Each row of a before or after table is a point. The points were changed in one or more steps. Then noise was added and the rows were shuffled. The steps act on columns, c1 being the first. What was done? A step turns or swaps two columns, mirrors them in a line or flattens them onto one, adds a multiple of one to another, or multiplies or shifts one. Angles are multiples of 10 degrees, from the lower column toward the higher: turns from -170 to 170, lines from 10 to 170 but not 90. Use the fewest steps. Two steps may share a column if one is a turn and the other turns, adds or multiplies; they go together, in the order done. Otherwise the lowest column goes first.
In the rows, 128 means zero.

Before:
[[ 95 159 102]
 [170 113 156]
 [ 71 133 121]
 [173  89 133]
 [101 143 118]
 [ 76 141 127]
 [169 162  64]
 [154 114 136]
 [108 104 150]
 [136 105  95]
 [107 163 157]
 [144  89 121]]
After (12 x 3):
[[ 95 150  96]
 [179 106  70]
 [172 126  95]
 [ 83 147  41]
 [158 123  73]
 [121  99  91]
 [ 70 113  62]
 [147 108  34]
 [156 175   1]
 [ 75 124  62]
 [155 100  60]
 [ 99 133  56]]
Steps: turn c1 and c2 by 20 degrees; shift c3 by -60

Before:
[[150  92 144 162]
 [ 77 158 117 173]
 [123 130 113 145]
 [ 54 146  98 166]
 [119 115 149 164]
 [155 133 129 119]
 [115 100 146 157]
 [158 132  97 125]
 [131 140 103 160]
 [137 126 177 181]]
After (10 x 4):
[[ 29  93 135 164]
 [136 118  63 146]
 [120 115 134 148]
 [ 61  78 117 156]
 [111 147  98 157]
 [119 125  88 149]
 [160 149  99 166]
 [159 129 132 117]
 [131  99 135 156]
 [166 119 153 140]]
Steps: multiply c1 by 1.3; turn c3 and c4 by 150 degrees; turn c2 and c4 by -150 degrees

Before (10 x 6):
[[131 114 141  97 133 113]
 [116  91 133 130 159  91]
 [154 116 165 114  93 115]
 [136 144  97 145 127 135]
 [154  93 142  93 148  84]
 [137  89 155 123 146 107]
 [113 123 113 127 165 126]
 [140 113 136  98  94 128]
 [133  80 134 120 125 105]
 [139 137  91 142 145 171]]
After, 10 rows:
[[123  94 145 131 130 164]
 [132  34 160 113 121 143]
 [140  38 151 106 111 183]
 [150  97 153 122 175 148]
 [140  87 119 140 162 153]
 [150 148  98 157  97  92]
 [102  31 142  96 104 144]
 [112 115 125 125  86 129]
 [134 170  99 125 117 110]
 [126   5 130 114 133 143]]
Steps: add 0.3 times c6 to c1; turn c4 and c6 by -120 degrees; multiply c2 by 2.5; mirror c3 and c5 in the line at 10 degrees

Before (14 x 8):
[[ 90  87  98 148 106  83 148 170]
 [100  80 147 134  88 102 127 164]
 [160 145 105 143 155 116 155  93]
 [ 84 116 161 102 108 136 121 151]
 [114 120  95 169 127 134 147  88]
 [ 80 151 101  72 152 139 113 103]
 [ 76 137 112  68 131 151  56  93]
 [137  94  96 136  76 103 159 137]
 [151 121 154 149 159 158 127  96]
 [138 129 134 147 148 149 171  86]
 [ 94  66  96 118  99 118 169 156]
 [ 60 154  90  96  96 134  90 120]
 [137 123 120 128 166 145 121  88]
 [152 137 134 160 143 189 113 139]]
After, 14 rows:
[[150 110  97 152 171 113 133 157]
 [135 121  86 129 157 101 123 120]
 [ 74  78 158 113 107 147 169  98]
 [110 128  89 166 133 139 157  95]
 [ 85 131 146 102 123 152 115 161]
 [ 91  88 161 135  86 153 131 148]
 [ 80 149  96  76 151 139  44 114]
 [164 137  94 141 129  96 154 108]
 [ 80 100 168 147  75 124 151  95]
 [155 126 141 164 189 148 117 135]
 [ 94 164 102  72 153 113 105 100]
 [134 130  84 143 154 124 173 131]
 [125  95 132 130  81 159 163  95]
 [ 71 175 120 104 115 157  87  91]]
Steps: turn c1 and c2 by -20 degrees; swap c3 and c8; turn c4 and c7 by 10 degrees; turn c5 and c6 by -60 degrees

Before:
[[147 142 119  94 153 146 129 150 163]
 [119 136 132 117 173 114 112  72 143]
 [110 114 133 150 144 164 145 191 118]
 [179 107 104 136 138 143 110 146 125]
 [132 123 121 103  94 128 111 154 180]
 [150 101 148 131 110 179 153 168  95]
 [188 176 118 121  89 133  70 120 149]
 [107 121 145 137 132 137 104 183 105]
 [160 135  64 131 105 132 135 168 106]
 [138 121 101 107 165 134 131 100  87]
 [107 150 119 152 106 113 109 128 145]
 [201 118 128 130 134 113 153 136  91]
 [155 157  91 140 101 140 104 127 119]]
After:
[[121 137 154 101 164 113  96 174 161]
 [109 111 139 184 138 164 161  74  99]
 [147 146 134  42 153 147 130  99 154]
 [151  96 137 131 100 179 178 101  84]
 [132 120 102  67 102 129  94  85 166]
 [106 157 111 190 113 112  93 122 144]
 [188 193 102 112 101 131  11 130 153]
 [199 116 131 132 135 111 181 131  91]
 [161 140  62 135 140 133 142  99  95]
 [109 120 146 152 121 136  81  82  84]
 [180  98 112 147 148 141  94 111 117]
 [139 120 123  73 172 134 135 171 100]
 [154 164  83 160 123 141  81 132 119]]
Steps: multiply c2 by 1.3; turn c3 and c5 by -30 degrees; multiply c4 by 2.5; multiply c7 by 2; mirror c8 and c9 in the line at 100 degrees

Before:
[[118 136  71 104 152 117 115 118 119 128  75]
 [124 127 110 103 147 127 139 133 179 131  89]
 [111 125 123  94 110 138 132 116 133 155 128]
 [157 131  48 142 111 129 141 126 126 144  77]
 [109 133 129 117 110  67 122 118 118 198 136]
 [115 148 132 186 182 135 123 125 135 137 162]
 [133 176 130 162 107 131 127 121 116 145 129]
 [214 135 131 147 122  95 136 136 118 191 103]
 [133 162 129  99 112 107 112 110 145 154 159]
 [110 146 125 111 121 106 142  89 130 136 137]]
After (10 x 11):
[[166 114  48  36 120 129 125 142 122 145 166]
 [114 121 131  45 145 143 145  76 135 138  66]
 [238 117 130  55 131  82 130 139 118 188 140]
 [101 128 130 164 113  58 139 142 119 199 128]
 [115 132  71 113 128 108 144 103 121 129 186]
 [135 117 127 229 104 124 162 134 146 153 115]
 [121 120 108 134 141 176 117 115 178 129 176]
 [106 107 125 174  89 106 136 120 131 137 125]
 [108 127 122 202 112 146 128 140 134 157 144]
 [134  99 130  53 113 117 164 145 114 147 112]]
Steps: multiply c1 by 1.3; turn c2 and c7 by 130 degrees; turn c4 and c11 by -150 degrees; multiply c4 by 2.5; turn c5 and c8 by -70 degrees; add 1 times c9 to c6

Before (9 x 12):
[[114 102 104  87 124 127 102  82 101 112 146 140]
 [122 105 107  80 165 111 102  85 142 151 179  84]
 [133  80 114 157 128 163 141 134 150 106 109  98]
 [160 108 143 142 175 132  98 113 171 104 162 152]
 [ 91 100 132 119 137 139 121  85 139 147 131 116]
 [ 97  85 131 106 170 152 100 141 151 130 182 159]
 [162 121  99 128 146  86 127 106 169 153 115 161]
 [161 131 170 114 156  95 141 109 119  85 155  95]
 [157 122  93 148 101 156 122 132 155 143 139 110]]
After (9 x 12):
[[ 96 225 144  92 170  70 149 103  94 130 120 152]
 [136 225 136 174 129  54 100 161 136 130 156 122]
 [164 161 124 127 143 160 135  91 127 168 168 118]
 [157 133 137 157  98  96 129 146  96 165 145 120]
 [164 173 157 150 176 106 136 103 102 102 148 124]
 [160 130 130 105 155 159 108 153 122  66 109  99]
 [ 94 192 122 113 137  93 148 121 124 133 135  86]
 [123 187 144  49 167 126 152 156  91 157 117  72]
 [112 189 166  62 125 104 124 101 126 141  97  89]]
Steps: multiply c2 by 2.5; turn c2 and c6 by 160 degrees; turn c3 and c10 by -60 degrees; turn c3 and c7 by 130 degrees; multiply c4 by 1.6; turn c9 and c11 by 120 degrees; add 0.5 times c5 to c9; turn c8 and c12 by 70 degrees
